Each row of a before or after table is a point. The points were changed in one or more steps. Then noise was added and the rows were shuffled. The steps act on columns, c1 being the first. What was done? A step turns or swaps two columns, mirrors them in a line or flattens them onto one, adds a multiple of one to another, or multiplies or shifts one. Angles are multiples of 10 degrees, from the lower column toward the higher: turns from -170 to 170, lines from 10 to 170 but not 90. Use the fewest steps. Two steps may share a column if one is a turn and the other turns, adds or multiplies; they go together, in the order done. Otherwise the lowest column goes first.

Before, 9 rows:
0:  12  46
1:  -3  17
2: -37 -33
3:  15  62
4:   7  28
5:  26  35
6:  -2 -12
7:  52  69
8:  -7 -25
After (9 x 2):
0:  -6 -17
1:  -2 -12
2: -40   5
3:   8  24
4:  15  47
5:  27   9
6:  11  33
7:  -2  18
8:  52  16
Steps: add -1 times c1 to c2

Before, 11 rows:
0:  -7 -51 -34  16  -9  35
1:  10  23  22  46 -21 -29
2: -11 -53 -42   9  17  12
3:  30  22 -10  39 -15 -39
4: -23 -61 -44  -4 -25   1
5: -17  22  21  45  -4 -16
6:  32  24   2 -12  -1 -19
7: -29  17  -9  31  -9 -39
8:  21  25  22  17 -35 -14
9:  -2 -69 -19  12   0 -13
10:  -2 -45  -3  -5  -1  -3
After (11 x 6):
0:  32 -21 -13   0 -13   0
1: -11  74  16 -40  -6   0
2:  21 -88  14  26  64  -1
3:  10 -58  42  29  33   0
4:  29 -46  41  -3  21   0
5:  -4  53  16 -17  45  -1
6: -18 -24  40  29  -5   1
7: -28 -32  32  -4  10   1
8:  -1  33  -4  -4  33  -1
9: -22  -1   5 -43  97  -2
10:  -6  22  21 -31  54   0
Steps: multiply c5 by 3; turn c2 and c5 by -140 degrees; mirror c3 and c4 in the line at 50 degrees; multiply c6 by 0

Before, 9 rows:
0:  30 -32  -8  -5  13 -32 -28 -39 -23 -16   3
1:  -2  -9  54 -68 -15 -13   2 -11  26 -21  52
2: -23 -27 -12 -60  16 -23 -17 -22  23 -19  10
3:  21 -25 -12   0  12  -9 -18  -4  23 -62   8
4: -91 -28   5   4   0  72 -17  39   2   0   0
5:  12  55   8 -13  21 -16  -3  49 -48   1 -17
6: -31   7  20   6 -17  -8 -12  28  31  -7 -19
7:  32  32 -12  -1 -12 -11 -30 -46  30  -7 -19
8: -55 -23 -10   1  66  -2 -31 -51 -11 -21 -18
After (9 x 11):
0: -22  36 -12 -32  16 -27   0   2   0  57  10
1:  -2  24  54 -29 -15 -40   3 -10 -15  64  52
2: -91  24   5  26   0  72  47 -28  16  -2   0
3: -55  11 -10 -20  66   7   8  49  24  12 -17
4:  12 -73   8  25  21  -8 -11 -43   0  10 -18
5:  33  -6 -12 -26 -12  -2 -51  39 -44   4 -18
6:  21  33 -11  34  11 -13 -32  34  -1  40   7
7: -30  15  20  25 -16   2  10 -16 -30   0 -19
8:  30  10  -8 -17  14 -32 -48  35  38  14   3
Steps: add -0.7 times c1 to c7; turn c2 and c9 by -140 degrees; turn c4 and c10 by -130 degrees; turn c4 and c8 by -140 degrees; add -0.5 times c11 to c6

Before, 12 rows:
0: -28   4  46  37  50 -20  19   0 -36  23 -22   8 -51 -26 -25   0   9  36  34  30
1: -17 -40  12  16  15  20  32 -15 -22 -25   1 -14  18  10  31 -33  41   5  22 -53
2:  41 -54  50 -11 -27  52  21  21 -15  16   4  38 -34 -46  38 -23  48 -37 -14  27
3:  -5   5   3 -20  21   9 -11 -44  -8  30  -9 -41 -14  14 -48  21  32 -22  30 -10
4:  -3   5 -24 -29  12   1  62  20  18 -20 -10 -55  24   2   6 -21  -1  20  12 -60
5:  18 -39  18  -3  39  15  43   4  10  38  -5  33  -6 -33  29  12  44 -14  24 -18
6:  -9  19  33 -36 -20  59  46   9 -10  22  11   3 -31  45 -54 -23  52  -5  -2 -55
7:  54   5 -39   3  19  15 -23 -22  50 -34   8 -28  14  -8 -40 -11  23  -3  21 -43
8:  31 -38 -34  12  10   5 -35 -25  14 -22  18  -7 -37  45  21   0   8   4  23  37
9:  63 -40   6 -19  18  30 -24 -53 -19   6  18  15 -45  -3 -25 -69   2  23 -31   5
10: -12 -28 -26  23  33 -27   8 -24 -19 -29 -49  34 -18  11   7 -10  22 -29 -55 -56
11: -25  36  21  38 -18   4  45 -38  39 -18 -48 -47 -53 -47  34 -31  -4  37 -49 -50
After (12 x 20):
0:   14  -10   21   -5  -45    5   41    4  -30   37   -4  -13   -3  -35   43   10   30  -15   25  -20
1:   26   -3  -33   11  -39   11  -36  -27    1  -25   17  -56  -12   47    9   -1   21    9   24   32
2:  -11   10  -26   22  -25  -26    4  -26  -38  -30  -51  -14   -5   15   22  -11    7  -35  -55  -58
3:   -8   14   32  -39   29   48   53    9   12   20    9  -49   -8   42   54  -23  -51   -8   -5  -55
4:    0  -21  -27  -32    0   -7   61   21   -2  -21   -9 -107    9    4    2  -21    7   20   11  -57
5:   52  -53  -40    3  -14   15  -17  -22    8  -33    5  -81    4   -8   18   -9  -40   -6   22  -46
6:  -16   26   13   21  -37   13   40  -16  -23  -27    0  -61    7   13   42  -34   28    2   18  -56
7:  -27    4   41   39    5  -19   14    6  -63   25  -20  -39  -18  -25   10    2  -21   35   40   25
8:   41   44   47  -13  -41   48   31   23   18   14    4  -10  -14  -48   47  -22   34  -41  -15   26
9:  -29  -31   21   37   26   -8   46  -34   37  -15  -50  -98  -22  -49   -6  -32   38   35  -53  -51
10:   -6   -8    5  -21    3   10   -7  -40  -22   31  -12  -87   -5   11   32   17  -47  -25   29   -6
11:   68   22    4  -19  -35   38  -17  -54  -24    9   15  -35  -20   -3    5  -68  -25   22  -30    7
Steps: turn c5 and c9 by -60 degrees; turn c2 and c5 by 110 degrees; turn c6 and c7 by 10 degrees; shift c12 by -50; multiply c13 by 0.4; swap c15 and c17

Before, 12 rows:
0: -21  33 -11  47  -5 -33 -41 -22 -45 -15  19  31  46 -56  30  20  16 -22 -30 -10 -45 -42 -51  -5 -19 -24 -14   1 -10   5  -9 -20  10 -23  26 -29  16   4   7  23 -42 -18  15 -46  22  34  19  11
1: -46  31  47  44  15 -35  20  19  47  47 -13  21  49   9  17  29  -6 -21  48  18 -14   7 -36 -31 -25  -7  23  39  25  -2  -4 -17  18 -29 -47 -31   4 -39 -15 -13   6  -7  -6 -68 -51  40 -21  29
2:  12   4  47 -30  34  37 -32  27   2 -18  -7  18 -21 -14 -12 -46 -23  34  24   1  28 -28   2  30  33  42 -26   0   0 -79 -21  29 -17  -3  -6 -18 -15  15  18 -41  29  29  40 -42 -16  33 -40  32
3:   3 -12 -17 -15   3   2 -62 -24 -16 -33  11  44   1  25 -44 -19  28  -9  15   0  29  12 -24  59  42 -12 -33  15  51 -18  24  33  36  30  15  21  -5 -77 -28  -8   5 -50  -7  -3   1  17 -32  46
4:  11  10 -23 -33  41 -35  15 -50 -10   7  20   8  -2 -26   4  10  50  16   9 -15 -20 -24   2  50  -1  -7 -51  30 -33 -37  24  37  44  -4  40  -2  30  -7  46 -45   9 -47   9 -45  -5  40 -39   5
5: -43  -2  53 -33 -19  -8 -16 -48 -45  28  21  30   0 -39  17  23  12  -9 -18 -36  -7  25 -47  57  48  45 -36  66  -1 -31  -2 -30  -9   7 -32  31  17  10 -33  20  39 -52  59  14  24   9  12  32
6: -40  20  35  39 -13   0   5  40  19  27 -15  43 -28 -28 -29  31   4 -22  46 -21 -47 -15  35   1  26  63 -41 -12 -36 -40  27 -41 -14   6 -18 -26  38   2 -15 -28  -9 -25  -6 -16 -13  17 -17   8
7:  42  41  34 -27   5  14   9  44 -17  -2  63 -46  41 -35  24  45  52 -27  11  41 -17 -57  29  16  -2  -5  31  43   2 -36  -4  15  -8  33 -13  16 -31 -15  13  15  -1  17 -30  16 -63  34 -35 -15
8: -23   6  14  -8  11   6   3  27 -10  -5 -21  45  15  -1 -50 -34 -24  62  34  33  10  32  -7 -33   4 -20  -9  -6  44 -35  -5  12 -33  31 -19  42  15 -64  22   9 -32  21  37   7  -5  35 -35  10
9: -36  11 -19 -36   3  36  10  13  45  -3  51  -2 -11 -14 -40  43  -8  -5  14  32 -14 -27 -49  28   8   1  35  42 -25 -38  42  19  -3 -45  -2  35 -14 -15   6 -13 -47  24  63   7  19 -10  34  -5
10:   7  29  -6 -31  48 -41 -35   8  18  10  -1 -28 -23 -42   3 -41  47  -4  11 -31   3  29  19 -17  61  54  32  32  11 -32  18 -16   1   5  11  42 -25   9   2  27 -40 -58   6  15 -16   4 -20   0
11:  10  41   6 -32  36  13 -66  35   8  26  31  45  -9  29  -4  28  31 -20  39  21 -49   0 -45  51  23  35  18 -18  -1 -19 -45   5  39 -15  -2  38  12 -51  46  27 -24  27   7  16 -34  19  48 -13
After, 12 rows:
0: -24  27 -13  45 -11 -23  36 -30 -45  27  19  24 -36 -58  23  21  18 -22 -31  -8 -43 -43 -48  -2 -17   3 -34   3 -10   7  30 -19   9 -27  27 -30  17   4   6  21 -45 -16  12 -46  23  30  21   8
1:  -8  48 -17 -12  10  11  30 -21 -12  21   9  43 -29  27 -43 -21  26  -6  17   1  29  13 -23  64  43 -28  16  16  52 -18 -32  30  35  28  15  21  -5 -76 -28  -7   1 -49  -8  -6   1  21 -31  44
2: -16  -6  10  -8  14  -2  -1  26 -10  22 -23  43 -16   0 -50 -35 -26  64  29  31  10  31  -3 -36   1   9  -5  -2  44 -34   6   9 -34  27 -15  44  19 -62  23   9 -32  25  34   8  -4  35 -37   9
3: -32   6  50 -35 -12   8  10 -49 -46 -52  22  30 -27 -35  19  25  10 -10 -16 -37  -8  24 -49  57  51  24  20  65   0 -28  -4 -27 -11   9 -33  32  16   8 -31  22  40 -56  56  12  25   9  13  32
4:  11   8 -21 -30  40 -15 -29 -56  -9   4  20   8 -47 -24   3   7  48  18   9 -18 -22 -22   3  52  -7   3  27  34 -35 -37   8  36  46  -4  44  -4  30  -8  43 -46   8 -46  10 -47  -9  39 -39   5
5: -36  30 -15 -39   5  31 -33  25  47   0  52   3  32 -12 -40  41  -6  -5  15  33 -13 -23 -50  30   8  10  -8  47 -25 -35   2  18  -4 -46  -4  35 -14 -19   5 -16 -48  26  59   9  15  -8  29  -1
6: -40  20  36  39 -11 -18 -21  38  19 -67 -16  45 -18 -26 -29  34   3 -24  49 -22 -50 -15  39   4  26  18  43 -10 -36 -39  14 -41 -15   5 -23 -26  40   1 -12 -27 -10 -26  -8 -15 -10  16 -16  11
7:   5  45  -7 -30  53 -41  14  -7  16 -54   0 -26  38 -40   0 -39  45  -3  12 -35  -1  30  17 -15  48  -9   0  31  12 -38  15 -16   2   6  12  45 -26   7  -2  30 -42 -57   9  16 -14   6 -23  -2
8:  12  23   5 -31  39   1  77  35   6 -44  30  45  22  26  -6  29  32 -16  40  19 -48   2 -42  53  17   9  -1 -21   2 -16  36   4  40 -15   1  37  12 -52  47  29 -24  24   6  16 -34  17  44 -18
9: -29  -6  46  43  14 -37  -9   7  45 -12 -17  23  -5   9  22  26  -7 -24  50  18 -14   8 -33 -34 -27  61 -56  40  24 -10  32 -16  20 -26 -50 -35   5 -38 -13 -13   5 -11  -4 -68 -52  43 -18  28
10:  37   9  35 -30   4  -1  -3  45 -19   4  63 -44   7 -34  22  44  52 -27  11  40 -18 -56  30  15  -5 -14 -47  42   1 -32  43  10  -6  37 -14  18 -33 -17  11  18  -1  20 -31  16 -68  33 -32 -14
11:   2   2  49 -33  38  24  37  39   3 -32  -7  19 -12 -11 -10 -50 -25  34  22   5  30 -31   0  26  27 -33  33   0   0 -81   0  26 -17  -2  -7 -20 -17  16  22 -41  26  29  39 -44 -15  31 -39  34
Steps: turn c10 and c26 by 110 degrees; turn c1 and c26 by -20 degrees; turn c7 and c31 by 140 degrees; turn c2 and c31 by 70 degrees; turn c5 and c25 by -10 degrees; turn c6 and c8 by 20 degrees; turn c13 and c27 by -120 degrees

Before (13 x 64):
0: -11 -29 -32 -25  14 -15  -3  50  11  30  -3  20 -20 -34  16  40 -19  20  20 -12 -34  10 -32  15  64   5 -66   8 -23  10 -14 -15  11  12 -30  -9 -31 -12 -33  27  44  -3   5 -48 -33  11 -17 -12 -16 -50  34  -4 -33  -7 -15 -27  17 -20 -29  -2  -8   2 -61 -21
1:  21  65 -19  31 -21 -13  13  19 -33  17 -14 -15  22  22  13  21 -37  15 -27 -11   8 -41  39  -5  10 -15 -12 -22  41  -8 -12  -7  11  19 -50 -11  13   9   0 -56 -19   2 -15 -18   0 -58 -14  -1 -26  33  34  20 -14 -34   7 -14   8  27  13  -8   2 -27 -18  34
2:  18 -23   1  24   5 -68  34  43  18  -2 -22 -24 -16 -47 -24  10  15  14  22  15  -6  29 -19 -42   7  22  31 -15   7 -15 -37   6 -22  14  -9  22 -26 -24 -16  19  29  27  38   1 -29  24  -5  20 -33 -48 -38   2   9  -2  17 -47 -20   1 -13 -25 -16  33   5 -31
3:  21 -20  40  27  19  30  44  28  10  12   2  17 -28 -16  32  35 -41  -9  -3  -6 -28 -16 -27  -7 -17 -37  57 -26  10  40  -9  -5  19  27 -10  42 -20   4 -22  35   1 -25  -4 -44 -79 -31 -30  29   2 -65 -33 -24  37  14   4  27 -41 -60   4 -12  23  26  44 -11
4:  32  -4  30 -16 -28 -35  34  35  21 -20  -4 -66 -76  14  14  41 -41  -9   2  18 -36 -32  35  24  26 -14  24   0  -9  21  -1   7  -2 -58   6  36 -20  24  17   8 -30   7  41 -36 -35 -22  -6  13   7 -49  23  31  19  57  -7 -47 -13   9  25 -30 -34 -13 -29 -27
5:  29  13   6 -17  18 -80 -33  21  73  -7 -41  27 -17  30 -15  18  11  28 -49  -5  21 -16  -7  29  25 -17  31  19 -67 -15 -14  37 -21  16  27  69   6  40 -20 -13   0  35   3 -53 -25  52  -2   0 -50  25  -8   6 -11 -13  22  -7 -18 -11   0 -28  -7  10  -5 -23
6:  -9  29  -3 -31  32  -5  14  42  17  29   8 -12  -6 -24  24  63   0  -3 -15  38  24 -63   9   1  71 -92 -38  13 -20  32  28   2  -6  60 -29  22 -20 -35  -6  -8  25 -67  -6  16 -42  18   3  32   8  30 -14 -16 -20  17 -27 -59 -78 -19 -13 -32 -14 -37  35  41
7:   0 -14  -4 -57 -66 -29  11  22  55  40  -9  -9  -5  22  43  26   4 -50 -15  34  34  -7   0  15   0  13  28  21  -8  -3  15   2 -34 -40 -17  21 -40  35  10 -30 -12   3  -9  14  -2 -49 -48  36  -7 -24  -1  19  22  22  26 -43  14  -9  51   8   3   4  24  17
8:  -7 -59  28 -30 -32   5 -45 -35  -9 -48   8  16  18  -5  -8  49   7 -53 -17  45 -17  66  78  -3  41 -21  23  67  14  28 -18 -26 -38  48 -12  33   2  30 -25 -14  48  -3 -25 -28 -12   1  -4 -53 -37  39  59   6 -10  -7 -35  29 -24 -34 -28   6 -39 -13 -10  36
9:  19   2  15  19  -5 -35 -50  14 -32 -18  -8 -35  20   6   0  41   5  -7 -18   4 -22  -4 -22  -4  30 -20  29  40 -33   3   0 -77  27  -1   4  10  17  13 -17  17 -25  17 -13 -37 -15 -25  -8   2 -51 -48   5 -24   4 -51 -23 -64  35 -45   3  17  52  15 -31  34
10:  17  38  35 -23   6  -1   4  43  37  -1  -5   3 -25 -15 -42  33  18 -34  25 -26 -55 -11  -4  48  52 -34  17 -20 -20  38 -11  11  27  18 -18  -5  12  33  26  22 -54  13  44 -42 -26   7   5  15  44  14  27 -48 -32  -2 -25  29   8   7 -24  19  10 -12  -5 -11
11:  23 -27   3   5  17 -17  -8  47 -13  77  -3 -31 -11  33  19  38  25 -31 -16  31 -68 -32 -15 -29  -8  -1 -51  39 -26 -47 -20  14  12  41 -49 -22   1  14  22   1  33   8  12   2 -48  55   9  56   6  27  15  43  -8  19  -8   6  -6 -26 -28 -32  50  10 -19 -90
12:   9 -32  35 -24 -49  -4 -40  13 -27  20 -11 -18  12  36  22  -9 -50  19 -27 -28 -40  25 -17 -13 -11  13 -30 -27   2  22  18  -8  49  10   6 -22 -10  23 -70  36 -30  -2  12  -3 -96  -6  17 -26 -10  -9 -39  22 -70  20   4  26  -7 -18  10  24 -39  53 -35  -4
After (13 x 64):
0: -35  14   7 -20   5 -81  30  53  75  -6 -40  25 -18  35 -14 -19  17  29 -48  -3  19  11  -9  31  24 -14  34  23 -71 -13 -12  38 -21  19  28  69   4  44 -29 -12  -3  37   3 -49 -29  51   1   1 -51  29  -7   3 -17   6  21  -8 -16 -13   2 -27  -4   5  -8 -26
1: -23 -21   7   8  30 -15   7  54 -14  75  -6 -33 -18  29  18   8  24 -32 -16  32 -64 -52 -16 -27 -11 -12 -51  35 -24 -46 -22  18  11  41  -5 -26  -1  14   6   6  38  12  14  -5 -46  56  11  52   8  25  10  44  -5 -16 -10   2 -12 -27 -32 -32  54   9 -19 -90
2: -16 -55  33 -23 -31   4  42   0  -6 -51  11  14  19   1  -6  17   6 -52 -15  51 -17  48  81  -3  43  29  27  67  21  31 -21 -23 -38  44 -51  37   4  34   6 -16  53  -1 -29 -29  -9   2  -4 -49 -38  43  62   9 -14  18 -41  30 -23 -33 -27   9 -39 -15 -11  45
3:  52  28  -8 -26  35   1  73 158  16  28   4 -12   2 -23  20  32   2  -3  -9  37  22 -67  12   1  77 -29 -36   8 -20  33  33  -1  -8  60  26  17 -16 -32 -12 -20  19 -67  -8  21 -38  17   1  32   6  31 -12 -14 -20  11 -25 -61 -73 -18  -8 -38  -9 -37  37  42
4: -37 -36  36 -24 -47  -4   8  24 -23  19 -12 -21  13  33  24 -37 -48  11 -29 -26 -44  12 -15 -13 -10  15 -30 -24  10  27  23  -9  52  13 -22 -18 -14  23  16  40 -31   3   9  -2 -97  -7  17 -27 -13  -9 -36  21 -70  75   8  22  -4 -18   1  24 -41  52 -41   3
5:   6   0  31 -13   7 -41  -1  57  21 -19  -5 -65 -71  14  10  13 -40 -10  -9  11 -36 -13  34  24  18 -46  26  -3 -10  21  -2   8  -7 -58  32  36 -19  23  64  10 -34   6  46 -35 -31 -23  -7  10   4 -48  21  34  17  18  -4 -47 -11  10  23 -29 -41  -8 -31 -27
6:  30 -23  39  28  10  37   5  85  13  11  -2  18 -29 -16  32  11 -37  -6  -5  -5 -24 -20 -31  -7 -19 -54  55 -31   7  38 -13  -5  19  23  -2  41 -24  -2 -12  34  -1 -24   0 -47 -80 -35 -25  25   7 -71 -31 -26  37  29   0  26 -44 -61   1  -8  20  29  42 -14
7:  -3  66 -16  30 -34 -10   4   6 -32  16 -13 -14  23  22  13 -10 -34  16 -28  -7   8 -61  39  -7  10 -31 -10 -23  39  -5 -11  -6  12  21   8  -9  14   9  -9 -55 -19   5 -18 -15   1 -60 -14   4 -22  33  32  27 -15 -14  10 -12   9  31  11  -5  -1 -26 -26  36
8:   8 -13  -1 -56 -32 -29 -18   4  57  38 -13  -4 -12  20  42  -8  -4 -51 -11  35  29 -19   0  14   0  -8  25  23  -9   0  19   0 -38 -34  -2  23 -40  33  63 -34 -16   6  -8  17  -6 -42 -46  38  -5 -27   0  17  22   4  22 -44  14  -7  51   6   0   6  22  17
9:   5 -30 -33 -25  -2 -15   0  21   9  27  -5  24 -21 -30  10   9 -18  21  19 -11 -36  -8 -31  21  64  13 -71   8 -24  10 -17 -11   8   7 -16  -7 -35 -12 -30  31  46  -3   6 -45 -33  16 -19 -10 -11 -56  35  -4 -38  24 -19 -29  16 -22 -28  -7  -7   5 -55 -20
10:   3 -18   2  25  -5 -64 -39  76  18  -4 -26 -26 -17 -47 -27 -21   8  13  18  15  -7   5 -20 -46   9 -25  32 -12  11 -11 -42   4 -29  12 -35  24 -30 -23 -15  18  31  27  37  -1 -28  22  -7  24 -41 -57 -34   3  12  14  19 -44 -15   0 -14 -24 -17  34  11 -27
11: -37   5  17  19 -38 -31  43 -35 -38 -18  -8 -31  28   7  -6  14   5  -1 -18   1 -21   3 -23  -5  25  13  31  41 -35   5   2 -79  27  -4   6   9  21  12 -37  15 -26  16 -18 -37 -17 -22  -9   4 -58 -48   4 -20   7 -12 -23 -69  42 -42   0  20  53  18 -30  32
12:   5  39  32 -20  12   1  31  31  31  -4  -3   5 -24 -18 -46   7  14 -31  26 -28 -56 -18   0  44  49 -24  18 -19 -18  40 -13  13  24  15  -2  -4  15  36   6  21 -61  14  46 -37 -28   6   6  14  45  20  28 -49 -31 -31 -24  30   7  15 -21  17  12 -11   0 -14
Steps: turn c7 and c26 by 120 degrees; turn c1 and c26 by -130 degrees; turn c39 and c54 by -60 degrees; turn c5 and c39 by -40 degrees; add -1.5 times c57 to c8; shift c16 by -30; add 0.3 times c51 to c35; turn c22 and c35 by -50 degrees
